Each row is a point. Examples show where two turns around zero, p and q, send a point. Where does a point land after both, in the order given? Backwards means that the second turn is done in reverse. Each puzzle has new turns, and all numbers are rounded.

Turn p:
[-0.05  0.18] => [-0.03  0.18]
[ 0.50 -0.26] => [ 0.47 -0.31]
[-0.44  0.08] => [-0.43  0.12]
Turn q:
[ 0.31 -0.15] => [0.11 0.33]
[-0.20 -0.37] => [ 0.39 -0.15]
[ 0.21 -0.04] => [0.01 0.21]
[-0.32  0.55] => [-0.51 -0.39]
Where do these land?
p, then q backwards: [0.01 0.19] => [ 0.18 -0.05]
p, then q: [0.39 0.37] => [-0.38  0.38]
q, then p: [-0.47 -0.40] => [ 0.41 -0.46]
q, then p: [ 0.07 -0.15] => [0.15 0.07]

Turn p:
[-0.15 -0.15  0.43  0.23] => [-0.19  0.09 -0.29 -0.39]
[-0.59  0.24  0.23 -0.09] => [ 0.05 -0.40 -0.55 -0.05]
[ 0.34  0.17 -0.06  0.05] => [ 0.24  0.10  0.28 -0.07]
[ 0.38  0.18 -0.24  0.48] => [0.41 0.52 0.17 0.00]
[-0.41 -0.05  0.37 -0.59] => [-0.35 -0.70 -0.18 -0.10]
[ 0.30 -0.24 -0.30  0.20] => [-0.06  0.42  0.26  0.17]
[ 0.13 -0.14 -0.42 -0.29] => [-0.10 -0.05  0.32  0.43]
Turn q:
[-0.17 -0.34  0.04 -0.35] => [ 0.09 -0.39  0.27  0.19]
[-0.04 -0.05  0.17  0.52] => [-0.32 -0.03 -0.22 -0.38]
[ 0.19 -0.18  0.74 -0.37] => [ 0.62 -0.46  0.11 -0.38]
[0.23 0.43 0.10 0.33] => [ 0.05  0.39 -0.35 -0.28]
[-0.01  0.00 -0.58  0.14] => [-0.38  0.33  0.14  0.28]
[ 0.06  0.01 -0.46  0.18] => [-0.33  0.33  0.11  0.15]
[-0.26  0.13 -0.01 -0.45] => [ 0.27 -0.17 -0.06  0.42]
Where do these land?
q, then p: [-0.02  0.11  0.00  0.17] => [ 0.08 -0.07 -0.03  0.17]
p, then q backwards: [-0.23 -0.13  0.36 -0.56] => [-0.43 -0.47  0.23  0.24]
p, then q: [-0.35  0.08 -0.20 -0.18] => [-0.41  0.05  0.14 -0.10]
q, then p: [ 0.51  0.22  0.22 -0.55] => [ 0.25  0.07  0.64 -0.42]
q, then p: [-0.02 -0.68 -0.06  0.38] => [-0.50 -0.42 -0.41 -0.09]
q, then p backwards: [ 0.01  0.29 -0.26  0.16] => [-0.11 -0.24 -0.14  0.30]
q, then p: [ 0.09  0.11 -0.06  0.59] => [ 0.15 -0.43 -0.19  0.36]

Turn p:
[-0.36 -0.36  0.01  0.31  0.37 -0.16 -0.10  0.38] => [ 0.03  0.36 -0.44  0.23  0.26  0.20  0.25  0.35]
[-0.15  0.28  0.11 -0.58 -0.34  0.51  0.37 -0.10] => [-0.30 -0.66 -0.04 -0.39 -0.15 -0.50 -0.08 -0.09]
[ 0.42  0.32 -0.02  0.20  0.03  0.40 -0.17 -0.54] => [-0.14 -0.24  0.80  0.19 -0.18  0.05  0.07 -0.07]
[-0.31 -0.21 -0.23 -0.20 -0.54 -0.36 -0.19 -0.37] => [ 0.18  0.29 -0.09 -0.42 -0.13 -0.16  0.34 -0.61]
[ 0.02 -0.58 -0.16  0.28 -0.15 -0.33  0.21 -0.26] => [ 0.00  0.32 -0.15  0.24  0.33  0.12  0.12 -0.60]
[-0.22  0.25 -0.30  0.18  0.06 -0.12 -0.15  0.24] => [ 0.07  0.34 -0.11  0.11 -0.31 -0.15  0.05  0.25]
[ 0.40 -0.11 -0.39  0.11 -0.21 -0.41  0.41 -0.47] => [ 0.20  0.16  0.19  0.34  0.04 -0.16 -0.28 -0.78]
[-0.13  0.03  0.28 -0.54  0.41  0.19 -0.14  0.41] => [ 0.23 -0.48 -0.32 -0.23  0.04  0.11  0.01  0.57]
[-0.03  0.45  0.48  0.01  0.25  0.02  0.21  0.24] => [-0.06 -0.09  0.11 -0.12  0.25 -0.19 -0.38  0.56]
[ 0.37 -0.08  0.23  0.23  0.13  0.28 -0.45  0.47] => [-0.21 -0.02  0.06  0.04 -0.15  0.71 -0.10  0.43]
Turn q:
[-0.47 -0.33 -0.52 -0.12 -0.40  0.34  0.22 -0.41] => [ 0.10 -0.14  0.53  0.86  0.01  0.19  0.14  0.04]
[ 0.35 -0.01  0.41  0.18  0.23  0.25 -0.30  0.28] => [-0.19  0.32 -0.16 -0.49 -0.12 -0.21  0.04  0.39]
[ 0.26  0.16 -0.14  0.08  0.34 -0.09 -0.38  0.24] => [ 0.01 -0.21 -0.15 -0.44 -0.09 -0.35  0.22  0.06]
[ 0.54  0.15  0.23 -0.29  0.39  0.23 -0.11 -0.26] => [ 0.49  0.18 -0.44 -0.19 -0.22 -0.12  0.00  0.41]
[-0.19 -0.21 -0.38  0.08 -0.56 -0.22  0.55  0.07] => [-0.13 -0.27  0.53  0.32 -0.09  0.38 -0.35 -0.39]
[ 0.25  0.07  0.18  0.25  0.28  0.13 -0.16 -0.65] => [ 0.18  0.31 -0.42  0.29 -0.25 -0.48 -0.06  0.13]
[ 0.02  0.24  0.19  0.09  0.52  0.22  0.12 -0.09] => [ 0.08  0.01 -0.35 -0.03  0.24 -0.28 -0.21  0.36]
[-0.39  0.20 -0.08 -0.10 -0.60 -0.24  0.07  0.25] => [-0.04  0.04  0.45 -0.04  0.33  0.30  0.04 -0.53]
[-0.37 -0.28  0.12 -0.17 -0.21 -0.61 -0.01  0.56] => [-0.51 -0.21  0.00 -0.27  0.17  0.59  0.18 -0.45]
Where do these land?
q, then p: [ 0.13  0.25 -0.19 -0.55  0.14  0.43 -0.08 -0.50] => [-0.10  0.00  0.09  0.44 -0.11  0.39 -0.71 -0.07]
q, then p backwards: [ 0.13 -0.36 -0.38  0.78  0.24 -0.36 -0.12  0.31] => [-0.06  0.33 -0.12 -0.17 -0.56  0.76  0.39 -0.03]
q, then p: [-0.26 -0.18  0.44 -0.45  0.32  0.23  0.04 -0.20] => [-0.21 -0.07 -0.17  0.57 -0.38 -0.09 -0.12  0.34]
q, then p: [ 0.00 -0.07 -0.13  0.40 -0.54 -1.14 -0.02  0.26] => [ 0.06 -0.19  0.47 -0.42  0.29 -0.42  0.86 -0.64]
p, then q: [ 0.23  0.07  0.29  0.35  0.15  0.06  0.07 -0.06] => [-0.26  0.18 -0.18 -0.14  0.26 -0.17  0.07  0.21]
p, then q: [-0.27  0.32 -0.03 -0.05  0.26  0.29  0.31  0.04] => [-0.46 -0.27 -0.06 -0.17 -0.05  0.14  0.00 -0.29]
q, then p: [-0.30  0.05  0.13  0.03 -0.15  0.28 -0.23 -0.11] => [ 0.00  0.10  0.11  0.14  0.17 -0.24 -0.24  0.30]
q, then p backwards: [ 0.01 -0.23 -0.05  0.00 -0.47 -0.14  0.33  0.03] => [ 0.56 -0.02 -0.07  0.19 -0.17  0.04 -0.12 -0.06]
q, then p backwards: [ 0.34  0.15 -0.07 -0.49  0.05  0.35 -0.29  0.23] => [-0.26  0.16  0.20 -0.30  0.23 -0.15 -0.59 -0.06]
